Each row of a before or after table is a point. The points were changed in one or more steps. Then noise was added and the rows were shuffled. The steps act on how far a point lies along the listed directions, d1 being the first. What was done? A step turns or swaps two directions, mirrors them in a line or flattens them onto one, adds a multiple of one to another, or multiplies one. Angles are multiples of 10 degrees, from the lower direction toward the higher: turns from -170 to 170, lines from 10 to 170 but not 90. Use the fewest steps. Two steps may share a direction if one is a turn and the other turns, adds or multiplies; they go together, in the order done. Otherwise the lowest direction goes first.

Directions:
(1): [0.48 0.35 2.57]
(2): [-1.22 -2.27  0.54]
(3): [ 2.29 -1.29 -0.25]
Before:
[[ 0.17  0.51 -0.17]
 [ 1.01 -0.25  0.19]
 [-0.64  0.40  0.16]
 [-0.08  0.39  0.30]
 [-0.89  0.20 -0.30]
 [-0.29  0.52 -0.03]
 [-0.43  0.51  0.17]
 [-0.29  0.97  0.69]]
After:
[[ 1.02  0.50  0.49]
 [ 0.15  0.76 -0.53]
 [ 0.38  0.66 -0.06]
 [ 0.51  0.48 -0.02]
 [ 0.55  0.28 -0.15]
 [ 0.51 -0.20 -0.12]
 [ 0.40  0.20  0.27]
 [-0.24 -0.93  0.50]]
Steps: turn d2 and d3 by -90 degrees

Directions:
(1): [ 2.46 -1.23 -0.30 -1.28]
(2): [-0.50 -1.87  2.33  0.28]
Before (11 x 4):
[[-0.41  0.06  0.21 -0.23]
 [ 0.67  0.14 -0.40 -0.57]
 [-0.14  0.10  0.07  0.00]
 [-0.21 -0.32  0.61  0.04]
 [ 1.01 -0.17 -0.61 -0.33]
 [-0.21 -0.18 -0.18  0.16]
 [ 0.97  0.20 -0.92 -0.47]
 [ 0.45 -0.01 -0.55 -0.50]
 [ 0.89 -0.09 -0.71 -0.43]
 [-0.16 -0.43  0.50  0.03]
 [-0.21 -0.24  0.68  0.20]]
After, 11 rows:
[[-0.45 -0.22  0.76  0.02]
 [-0.09 -0.12 -0.34  0.07]
 [ 0.58 -0.09 -0.21 -0.35]
 [ 0.69 -0.06 -0.21 -0.24]
 [-0.42 -0.70  0.89  0.42]
 [ 0.03  0.17 -0.07 -0.05]
 [-0.63 -0.39  0.50  0.07]
 [ 0.52 -0.22 -0.25 -0.39]
 [ 0.05  0.18 -0.31 -0.40]
 [-0.84 -0.39  0.90  0.50]
 [-0.59 -0.58  0.80  0.37]]
Steps: mirror d1 and d2 in the line at 40 degrees
